Each row of a before or after table is a point. One or more steps were done to the points. Then noise was added and the rows were shuffled. The steps act on columns, c1 being the first. Write out the steps. A step turns or swaps two columns, mirrors them in a line or flattens them onto one, adds a multiple of one to another, or multiplies or shifts one. Angles are multiples of 10 degrees, from the lower column toward the higher: turns from -170 to 170, lines from 10 to 170 but not 90. Use the fewest steps. Two steps may share a column if one is a turn and the other turns, adds or multiplies; they go together, in the order done. Otherwise the lowest column goes first.

Before (14 x 2)
[[-0.01 -0.09]
 [-0.10  0.60]
 [ 0.49  0.13]
 [-0.09 -0.07]
 [ 0.39 -0.49]
 [ 0.21 -0.04]
 [ 0.25  0.48]
 [-0.08  0.27]
 [-0.67 -0.24]
 [-0.02 -0.51]
 [ 0.05 -0.27]
 [-0.15  0.36]
 [ 0.07  0.34]
 [-0.29 -0.27]]
After (14 x 2)
[[-0.19  0.27]
 [-0.23  0.46]
 [-0.39  0.11]
 [ 0.10 -0.04]
 [-0.26 -0.62]
 [ 0.21  0.53]
 [ 0.38 -0.36]
 [-0.48  0.28]
 [ 0.15  0.12]
 [-0.24  0.09]
 [ 0.23 -0.15]
 [ 0.04 -0.40]
 [ 0.67 -0.07]
 [-0.03 -0.13]]
Steps: turn c1 and c2 by 50 degrees

Before (8 x 3)
[[-0.67  0.00  0.10]
 [ 0.04  0.12  0.30]
 [ 0.56  0.20  0.39]
 [-0.26 -0.28  0.39]
 [ 0.14  0.23  0.42]
 [ 0.22  0.06  0.39]
 [ 0.36 -0.41  0.11]
 [ 0.23  0.10  0.37]]
After (8 x 3)
[[-0.87  0.22 -0.44]
 [-0.40 -0.15 -0.38]
 [-0.36 -0.10 -0.38]
 [-0.56 -0.16 -0.29]
 [-0.24  0.38 -0.19]
 [-1.31 -0.07 -0.10]
 [-0.49 -0.24 -0.42]
 [-0.04 -0.24 -0.36]]
Steps: shift c1 by -0.60; turn c2 and c3 by 170 degrees

Before (11 x 4)
[[ 0.13 -0.19  0.45  0.20]
 [ 0.31  0.30  0.06  0.38]
 [-0.36  0.21 -0.24  0.20]
 [-0.13  0.80  0.22 -0.48]
 [ 0.00  0.09  0.29  0.54]
 [ 0.09  0.58 -0.16  0.39]
 [ 0.39  0.07  0.08  0.33]
 [-0.11  0.10 -0.31  0.09]
 [ 0.13 -0.17  0.31 -0.10]
 [ 0.02  0.49  0.01  0.04]
 [ 0.17  0.49 -0.30  0.54]]
After (11 x 4)
[[ 0.55  0.58 -0.31  0.15]
 [ 0.08  0.26 -0.34 -0.14]
 [-0.52  0.74  0.25 -0.13]
 [-0.11 -0.26  0.34  0.11]
 [ 0.04  0.48  0.02  0.01]
 [ 0.38  0.30  0.06  0.35]
 [ 0.29 -0.02  0.10  0.36]
 [ 0.36  0.64 -0.17  0.05]
 [ 0.22  0.31 -0.22 -0.32]
 [ 0.17 -0.32  0.46  0.11]
 [ 0.52  0.01  0.25  0.00]]
Steps: swap c1 and c4; add -0.3 times c3 to c2

Before (11 x 6)
[[-0.27  0.21 -0.26  0.18  0.06  0.48]
 [-0.74  0.37 -0.53  0.20 -0.05  0.32]
 [-0.04 -0.05  0.07  0.18 -0.24  0.44]
 [ 0.01  0.07 -0.30  0.06 -0.26 -0.05]
 [ 0.12  0.17  0.01  0.11 -0.10 -0.18]
 [ 0.11  0.16 -0.25 -0.51 -0.47  0.49]
 [-0.35 -0.15  0.20  0.22  0.09  0.43]
 [ 0.11 -0.03 -0.16 -0.36 -0.38 -0.14]
 [-0.30  0.36  0.25 -0.14 -0.19  0.39]
 [-0.28  0.71 -0.18 -0.53 -0.24 -0.19]
 [-0.20  0.45  0.06 -0.10 -0.42 -0.22]]
After (11 x 6)
[[ 0.78  0.98 -0.50  0.06  0.12  0.38]
 [ 0.47  0.33  0.25  0.19  0.38  0.16]
 [-0.04  0.08  0.04  0.03  0.32  0.39]
 [ 0.02  0.59  0.17  0.17  0.05  0.44]
 [ 0.11 -0.25  0.00 -0.21 -0.06 -0.02]
 [-0.10 -0.20 -0.17 -0.13  0.36 -0.37]
 [ 0.11 -0.23 -0.24  0.23  0.82 -0.05]
 [ 0.32  0.34 -0.27  0.21  0.13  0.45]
 [ 0.06 -0.06 -0.31 -0.20  0.17  0.01]
 [ 0.81  0.19 -0.19 -0.01  0.33 -0.54]
 [ 0.51  0.14  0.05 -0.38  0.24 -0.22]]
Steps: multiply c1 by 1.6; turn c1 and c2 by -110 degrees; turn c4 and c6 by 50 degrees; turn c4 and c5 by -140 degrees
